Each row of a before or after table is a point. One or more steps were done to the points. Then noise was added and the rows were shuffled. The steps act on columns, c1 being the first. What was done? A step turns or swaps two columns, mirrors them in a line or flattens them onto one, adds a multiple of one to another, or multiplies or shifts one. Angles are multiples of 10 degrees, from the lower column toward the higher: turns from -170 to 170, lines from 10 to 170 but not 90. Use the fewest steps. Two steps may share a column if one is a turn and the other turns, adds or multiplies; they go together, in the order done. Otherwise the lowest column goes first.

Before (9 x 3):
[[-18 -24   9]
 [ 12   7 -15]
 [-10   5  -7]
 [-40  -6  -8]
 [-15 -10  -3]
 [  3  -9   7]
 [ 22 -12  -8]
 [-10  -6   9]
 [ 22   6 -22]]
After (9 x 3):
[[-16 -61  19]
 [  5  17 -20]
 [-15  14   0]
 [-19 -25   6]
 [ -6 -13  16]
 [-48 -15  19]
 [  6 -22   4]
 [ 15  16 -33]
 [ 21 -31 -21]]
Steps: multiply c1 by 1.3; turn c1 and c3 by -30 degrees; multiply c2 by 2.5

Before (10 x 6):
[[  3  -4  -3   5  -6   4]
 [ -2   2  21  16   4  -8]
 [  9   9  24 -18  17 -13]
 [ 16  -2   3 -19 -13   4]
 [ -6 -14  17  10   8 -28]
 [ -3  -9   6   7   6 -18]
 [  4  20  15  -5   5 -14]
 [-13 -10   5   1  -8  -3]
 [  4   3  19 -16  22 -15]
 [ -5 -18  -3   2   1  -7]]
After (10 x 6):
[[-13  -5  48   6  22  -8]
 [-19   7  15  13   6  -4]
 [ -4 -14  37   0   5 -20]
 [ -5   0  52  20   4  -6]
 [-10 -12  60  -1  17  -9]
 [-13  13  -7   3   1   7]
 [ -1 -13   8 -32 -13  11]
 [ -4  16  13  -7  -8   1]
 [  1  -1  -8  -1  -6   6]
 [-29  12  42  18   8  -6]]
Steps: turn c1 and c2 by -120 degrees; turn c1 and c6 by -60 degrees; multiply c3 by 2.5; add 1 times c5 to c4

Before (11 x 9):
[[  9  -5  23  13   1  10 -25 -17  27]
 [  5 -16   4   1  20   7 -34 -12   2]
 [ -7  -5  -1   0   5  21  18  -6  15]
 [ -5  13  -2   7  -8  -5  11  -2  -2]
 [ 16  13  11 -11  12   0  34   0  -6]
 [ 17 -23   6  25   6   9 -11  -8   4]
 [ 18  -4   6  15  -1  31 -30 -19   2]
 [ 15  -9   2  23  15   6 -18 -20  16]
 [ 11  -7   0 -24  -8 -14  38 -24 -14]
 [ 20  -8  -3 -24 -13 -10  28   9  -2]
 [ 24   5 -20 -18  -1 -10  25 -11   6]]
After (11 x 9):
[[ 12   0 -34  22   1 -10  25 -39 -10]
 [-37  10   9 -37  -5  13 -28 -61  13]
 [-34  -8  -7 -17  10   4   7   1  11]
 [-12  -3  -6  18   4 -22 -10 -13 -11]
 [  1   7 -11  32  15  -5  47 -51 -13]
 [ -3  19  -9  42   5 -16  28 -18   0]
 [-36  10   3 -31 -14   8 -22  23   0]
 [ 12  -7  -7  45  -2 -30  33 -48   1]
 [-35  -1  13 -29  -1  14   1 -27 -15]
 [ 23  10  -5   9  19 -13  55 -30  -1]
 [ -3  -6   6  -1 -10   7 -22  -4   0]]
Steps: turn c1 and c7 by 130 degrees; add 1.5 times c5 to c7; turn c2 and c6 by 160 degrees; add -1 times c6 to c4; turn c3 and c9 by 150 degrees; multiply c8 by 2.5

Before (13 x 14):
[[-11 -19  -7 -32   8  23  11   1 -12 -22 -19  17  -4 -21]
 [-19  27 -23  -4  -8  -2 -18  18 -23   0   4  -3 -12 -29]
 [ 22  -7 -28 -32  20   6  18 -14 -11  12  10  44 -20 -14]
 [-38  16 -22  17 -25 -30  15  -8  24  -2 -22  -8  35 -28]
 [-45  10 -17   5  -7 -19  11   0  12   3  -9 -36  24  19]
 [-59  20 -31  53  -7  -1  22  -9  18 -20  -2 -27  23  -7]
 [ 20 -24 -16  -9  23   7  -4 -34 -14  -2  -5   0  20 -22]
 [-52  26 -11  41 -31 -21  10 -19 -11 -14 -17  -2  39  15]
 [-37  23   7  50  -8  -9  14   7   9  17 -28 -12  21  -4]
 [  1   1 -13 -34   5  40  -1 -40   2  21  -1  21  11 -19]
 [  0 -47 -29 -16 -18  20   5 -27 -11  14  -5   5 -15 -18]
 [-21  -6   8  -8  -6  -2  -4  15  -4  -2  36  16   3 -24]
 [-24  14   3   0  -4 -15 -32   6  16 -22   7  13 -36 -11]]
After (13 x 14):
[[-36  -1  22  -8  14  40   3   9   1  21 -34  11   2   0]
 [-37 -19  11  -6  20  10  -2 -16  12   0 -12 -16   6   4]
 [-16  -6  43   6  25   9  17 -23  23  10 -33  22 -17  -9]
 [ 20 -10   0  36  -7  -2  -9  21  12   0 -14  16  -9  -5]
 [ 11  12   0  -8  -5 -19   6  44 -23   2   7 -32  26  12]
 [ -9  27   8  -8 -39 -19  14  54   9 -12  44  -6  39  13]
 [-24 -48  27  -8 -12  24   5   1  12  13 -12 -14 -19  -5]
 [  7  13   8   7 -11 -14 -31  22  -6 -22   1  19 -36 -15]
 [ 16  22  -7 -21   3  -8  13  34 -13  18  54  -4  16   4]
 [ 23  28  17   3  -5  -1 -19  18  18  -3  -6 -17 -17  -6]
 [ -4  18  18 -15 -23 -30  16  36 -25   0  22 -11  25   7]
 [  2  20  18   9 -17  -1  23  61 -26 -20  50 -28  15   7]
 [  3 -16  14 -26   0  25  14  12  18 -20 -30   9 -10  -3]]
Steps: turn c1 and c8 by -100 degrees; turn c9 and c12 by -160 degrees; turn c3 and c12 by 150 degrees; mirror c4 and c11 in the line at 40 degrees; add 0.5 times c10 to c5; flatten c13 and c14 onto the line at 20 degrees

Before (11 x 20):
[[ -1 -16  20  14   2  40 -17  -7   0 -10  14 -23   8  13 -18  -4  18  12
  -12  15]
 [ 22  -4  28 -16 -14  17  11 -17 -12  24  21 -10  11   4 -15  -7  19  21
    0   4]
 [-23  33 -10 -15  10 -12  14  -2  -9 -23 -11 -11   5   7  22   1  -7 -38
  -16  -8]
 [ 18 -13   4 -12 -10  32   2 -13   9  -4  -4  -7  -3 -13  -9  15  46  16
   -1   2]
 [ -1 -17  22 -13  -5  -2 -19 -30  -7  -4   5 -13   7  -5  15  10  24  13
   -3  -3]
 [ 31  29  -5   0   0   4   2 -13  15  19  16 -11   1   0 -15  16 -40  19
  -13  22]
 [ -7  -4  10   9   0  11   8 -24  -3  -7  15  11  -5 -25 -13  13  31  29
   41   2]
 [-32  26 -12   7 -17 -18   1 -11 -19   3 -13 -29  -6   5  22  10  -1 -60
   -3 -11]
 [ 13  31  11  -8 -25   2  29 -15   0   5   4 -44 -19  35 -27  20 -51  20
   -2  33]
 [ 25  32 -20   3  15 -11   8  -7  27  13  27 -14 -21  47 -11  19 -38  16
    4  13]
 [  7   5   8  14 -12  15  -9 -11   5 -21  12  -6  21  12 -21  25  21   5
   -4 -24]]
After (11 x 20):
[[-23  51 -11 -15 -18   2  18  -3  -3 -35  14 -12   6   6  10   2  14  15
  -16  35]
 [ 18 -25   4 -12 -28  16  -1 -14  -9   3  -4  -6  -3 -13  -7  13 -53  -4
    0 -16]
 [ -6   0  10   9  10  16   7 -24  13   3  -7  11  -5 -26 -11  13 -29  -7
   42 -30]
 [ -1 -16  19  14  28 -12 -15  -7  10 -14  -8 -23   8  13 -25  -3 -42 -16
  -13  -9]
 [ -1 -15  22 -13 -18  20 -20 -30   7 -18   2 -13   6  -5   9  10 -15   0
   -3 -14]
 [  6   0   9  14  12   6 -12 -11   5 -43 -10  -7  21  12 -38  25 -26  23
   -4  -9]
 [ 26  14 -19   3  15 -22  13  -6   4  46 -39 -14 -20  47   5  20  33 -16
    4 -14]
 [ 21 -20  27 -16 -40   4   7 -17  23  13  -5 -10  10   4 -11  -8 -26  -7
    1 -20]
 [ 14  21   9  -8 -46 -41  20 -14   4  42  -2 -44 -19  34 -13  20  32 -36
   -1 -13]
 [ 31   8  -6   0   0 -33   2 -12   2  22 -23 -10   2  -2  -9  16  22 -25
  -13 -15]
 [-33  48 -12   8  -5  10  -4 -11   2   4  24 -29  -6   5  25  10  13  21
   -3  58]]
Steps: add -0.7 times c1 to c2; turn c5 and c7 by 20 degrees; add 1.5 times c4 to c5; turn c6 and c17 by -130 degrees; turn c9 and c11 by -130 degrees; add -1.5 times c13 to c10; turn c10 and c15 by 20 degrees; mirror c18 and c20 in the line at 130 degrees

Before (12 x 32):
[[-15  20  11 -11  14   0 -26  -3 -21  11  10  -4  -4 -18 -10  10 -11  17
   15  -4  24 -14  -3  20  22  -7 -13  -7  14 -10  17  -3]
 [  8 -15  -6  -6   5 -21   6   8  23 -28   5   0   0  14   3   6  10  16
   -1   2 -12  16 -15  -1 -12 -25 -17  -5  -5 -16 -10   8]
 [-11   7   3  -5 -32   6 -25 -18  -7  -5 -10   0 -11   2 -19  33  -4   2
  -18   4  19   3   3  -2 -19   3   8  -2  -1  -7 -19  11]
 [ 11  -3  -7   8  -8  22 -18  -4  11  -2   1   3   0 -24  15  -6   8   5
  -12  14  -1  11 -14  -3  17 -10   8 -27  12 -24 -31  33]
 [-27  32  -2  -4  -4 -10  -8 -18  -5 -23 -11  32 -44  -2 -12 -16 -11  -1
  -13 -22  -4  -4  -4 -10   3 -19  -5  20  -8  25  18 -14]
 [  9  -2  -4   3  -1   9  23  15   4   4  13  -7 -28   0  -9 -17  14  -1
   24   7  12  19  19 -20  -1 -28  20  -7  14   6  11 -16]
 [ -9   1   3  11  -4 -12  11 -10  -9 -14  10 -18 -15  20 -24 -20  -8  13
   19  17   2 -25  -8 -14 -18  -4   6   8   8  19 -17   2]
 [ -4  11 -10  -1  10   5 -20 -25 -11 -19  16  13  11  -5   6 -19 -10  -3
   -7  30 -11  14  18 -14   9  -9  -2  -4 -14   3  17  14]
 [ 24  -2   1  15 -19   8  12  -5  -2  18  14   0 -28  -3   3   3 -13  -2
  -16 -26   5  19  -4   3  29   4   0  -9  -9   8  13   8]
 [ 11 -11  32   8  24  43   3 -18   7 -21  -8  -3 -24  -2 -18   7  24 -12
   11   2  26 -37   7  14  -1 -25  -5   3  -2  -2  -7 -14]
 [ -5   6 -12  19   9   6 -34 -28   4  -9 -20  -2   7   9  -4 -10 -17  12
   -4  -8   0   0 -15  -3   9 -46 -10  14   8  35  -7 -17]
 [ -4   2  -9 -20  -3   5  -8 -24   3  -1  16  -8  -8   7 -16   1  -5  10
   13  -6 -11   4  17 -26 -17   3  -8  -4   3   6 -11 -14]]
After (12 x 32):
[[ 22  -5  -7   4 -11 -12 -16  -4  -1  -3   0   2  13 -24  12  -4   8   5
   -9  17   8  16  12  -4  17   5   9 -26  11 -26 -22  35]
 [  6   5 -15  18   8   4 -36 -27   6  -8 -25  -1   6   8  24  -9 -19  12
   -2  -5   1  11  15  -3   9 -35  -8  16   9  34  -6 -13]
 [  6   5   1  -6 -28  11 -22 -19  -9  -7 -11   1  -7   3 -17  33  -6   2
  -18   4 -41  -2  21   2 -20  -4   7  -2  -4  -9 -12   9]
 [-23 -15  -3  -5   0  -6   8  11  -2 -27   6  -1  23  16  15   4  13  21
   -1  -1  33  22   0   2 -12 -20 -18  -2  -6 -17  -8   8]
 [  8  -4  -3   4  -2  -9  22  14 -24   6   9  -4   6   1   2 -15  14   0
   25   4 -37  22  -1 -23  -4 -27  20  -8  14   6   9 -17]
 [ 11  -1   5  15 -18 -27  10  -3 -29  23  14   4   0  -2  -6   3 -12  -1
  -17 -29 -12  20  11   3  29   6   2  -8  -6   9  10   5]
 [ -3  22  12 -13  15  16 -27  -2  -7   9  10  -6 -21 -20   0  12 -11  17
   12  -5 -50 -11  32  21  20 -12 -14  -7  18 -10  10  -7]
 [  5   0 -10 -20  -5   2  -8 -23  -8   0  17  -6   3  10 -16   5  -7   9
   13  -6  13  -1 -29 -25 -19  -7  -5  -3   2   6  -7 -13]
 [ 41  -8  31   6  27 -10   4 -19 -24 -21  -8  -4   8  -4  16   5  23 -14
   10   5 -60 -36  27  14  -1 -33  -7   3  -2   2  -5 -13]
 [-13   1   2   9  -4  10  10 -12 -15 -15   9 -20 -10  21  -5 -20  -9  15
   17  17   3 -32   8 -14 -17 -15   5   8  10  22  -8   1]
 [  4  10 -12   2  12   3 -19 -25  12 -16  15  13  -9  -3   4 -18 -14  -2
   -6  29  16  17 -29 -17  10  -2  -3  -3 -13   3  12  16]
 [-10  30  -3  -3  -5  27  -4 -19 -46 -25  -9  33  -7  -2   6 -17 -12   0
  -13 -23  11   0  -2  -9   4 -19  -8  20  -6  28  14 -15]]
Steps: turn c1 and c6 by -90 degrees; swap c9 and c13; turn c15 and c26 by 40 degrees; turn c15 and c22 by 20 degrees; multiply c21 by 2.5; turn c21 and c23 by 150 degrees; multiply c31 by 0.7

Before (8 x 64):
[[ 14   4   4  -4  -5   2   1  -7  -3   3   3  16  -1   3   4   7   9  -2
  -10   0   2  -7  10   5  -7  60  -3   5  10  -5  -1  -3  -1  -6  -5   0
    4  17  -1   3  14  10  -1   3  -2  -3   6   0  -4   7  -8 -11  -6   9
    7  -6   0  -3   0   9   8  -3 -24   1]
 [ -5   5   5  -2 -10   3   4  -2  11  -2   4   1  -3   5 -15   7  16  -2
   -7   5   3   6   2  -7  10 -14   4  15   6   4   1  -2   7   2  -8  10
    3   6   5   3   9 -11  -9  -1  -4   3   6   1  -3   4  10 -13   6   6
   11   0  -3   1  -5   3   5  13  10   1]
 [ -9  -1   4  -1  -2  -1   0 -11   6  -1   2  -2  -4   3   6   2   5  -1
    3   2  -7 -10   6   0  -7  -9   5  -1   2   0   2 -20   2  -1   4  -9
    4  -4   8   3  -4  -8  -9   0   9 -11  12   1  -1  -2  11  10  -6  10
    2  -4  -5  -6   0  10  -4   2  -2  -9]
 [ -9   3  -4  -4 -18   3   3   1   2   4   0  -2  -1  -1 -15   1   1  -2
    3   4   2 -10  -2   7  -5   3   0  -8  -1   3  -8  -5   0  -3   8   9
  -12  -4  -6  -2  -5  -5  -6   2   2  -4   1  -6   7   0 -10 -12  -1   8
   11  -1  -4  -6 -10   3   5  -6  -1  -2]
 [ -9   1   1  -3  -7   3   4   3  -2   3   2  -2   9 -10   6   5  -9   2
    4   3  -7   4  -1  -2  -4 -14  -2  -6  -3   5   6 -10   0   3 -11  -7
    1   0   5 -34  -7  -5  -2  -8   2   2  12  -3  -6   1  11  -9   6   5
    0   5  -4   8  -9 -12   7   3 -27  -7]
 [ -7  -4  -2  -3 -17   1   1   0   0  -2   1  -2   7  -8   6  10  12  -1
  -10   3  -1 -10   1   8   8  -6  -1  16  -3  -9   8  -2  -1  -3   7 -10
   -7  12   6  -2  -8  -7 -13  -1  -3   3   7  -6  -7   1  -7  -9 -11   7
   -3   2  10   0   0   7   7  -8   8  -1]
 [  3   4   6  12 -11  -1  -9   1   1   3  17  -3  -5   6   2   2   6   5
  -12   2   3  -2  -1  -8  -3 -14  -2   2  -1  -7   4  -7  -1  -5  -4  -7
   -5  -5   0   4  -4  -6  -4   0  -4   1  13  -1  -1  -1   7  13   5   4
   -7  -3   8   2   2   7   0  -5   4  -7]
 [ -2 -18   3   3 -18  -2   0   4   2   5   2  -2  11   1   5   3  12   5
    6   1 -13 -10   3   2  -5  -2   3  -8  -4   3   6  -4   5  -6   8  -3
    3   0   2  -3  -7  -6   0 -17  10  -3  10   3  -7   1 -23 -13   0  11
  -41  -3  -3   6  -2   7   6  -7  10   0]]
After (8 x 64):
[[ -9   1  -3  -3 -18   3   2   2   2   2   1  -1  -1  -1 -23   1   2  -2
    3   3   3  -6  11   6  -7   3  -1  -7  -1   2  -8  -4   0  -4   7   8
  -13  -5  -7  -1  -5   7  -6   4   2  -4   2  -7   9   0 -10 -12   0   7
   11  -1  -4  -5  -9   5   5  -7  -1  -2]
 [ -1 -18   3   2 -19  -2   1   4   2   4   1  -2  10   1  11   4  11   7
    6   0 -13  -7  -1   1  -5  -4   3  -6  -5   2   6  -3   5  -4   8  -2
    4   1   1  -4  -7   5   0 -18   9  -4  10   4 -10   1 -23 -13  -2  12
  -40  -4  -2   5  -1   9   4  -8  10   0]
 [ 15   4   3  -5  -3   1   2  -8  -2   2   2  17  -1   3  22   6  10  -1
  -10   1   2  -5   2   4  -6  59  -2   5  11  -5  -1  -2   0  -8  -5   0
    3  16  -1   3  14 -10  -1   3  -1  -3   6  -1  -4   7  -8 -10  -4   9
    6  -6   0  -3  -1   9   8  -5 -23   1]
 [ -5   6   5  -2  -9   1   3  -2  12  -2   4   1  -3   5 -17   9  15  -1
   -7   6   2   6  14  -7  11 -14   5  15   6   4   2  -4   7   2  -8  10
    3   7   5   4   8  12  -8   1  -5   4   6  -1  -5   5  10 -13   7   4
   10  -1  -4  -1  -7   3   6  13  11   0]
 [ -8  -4  -2  -3 -18   3   0   1   0  -2   2  -3   9  -8   9  10  12  -2
   -9   4  -2  -5  -3   8   8  -6  -2  16  -2 -10   7  -2   1  -2   6 -10
   -7  12   5  -2  -9   8 -13   0  -1   3   8  -8  -7   3  -7 -10 -12   7
   -3   1  10   0  -2   6   8  -9   7   0]
 [-10  -1   5  -3  -4   0  -2 -11   7   0   4  -2  -4   3  15   3   5  -1
    1   2  -7  -7  -1   2  -9  -9   5   1   1  -1   2 -20   2  -2   5  -8
    4  -5   9   3  -4   9  -9  -1   8 -12  12   1   0  -2  11   9  -6  10
    4  -4  -7  -6  -1  12  -2   1  -4 -10]
 [ -8   2   1  -2  -8   2   5   3  -2   3   3  -2   9 -11   5   6  -9   2
    4   3  -7   4  -5  -2  -5 -14  -1  -8  -3   4   6 -10   1   3 -11  -6
    1   1   7 -34  -6   4  -4  -8   3   3  11  -4  -5   2  11  -9   3   5
   -1   4  -5   6  -9 -13   7   2 -27  -9]
 [  3   2   5  10 -11   0  -8   4   1   2  16  -3  -4   4   0   2   6   6
  -13   2   4  -2  -4  -8  -2 -14  -3   2  -2  -8   3  -7  -1  -5  -5  -8
   -6  -6  -1   4  -5   7  -3  -1  -4   0  13   0  -1  -2   6  13   3   4
   -6  -4   9   4   2   6   0  -4   5  -6]]
Steps: turn c15 and c23 by -50 degrees; multiply c15 by 2; multiply c22 by 0.7; multiply c42 by -1
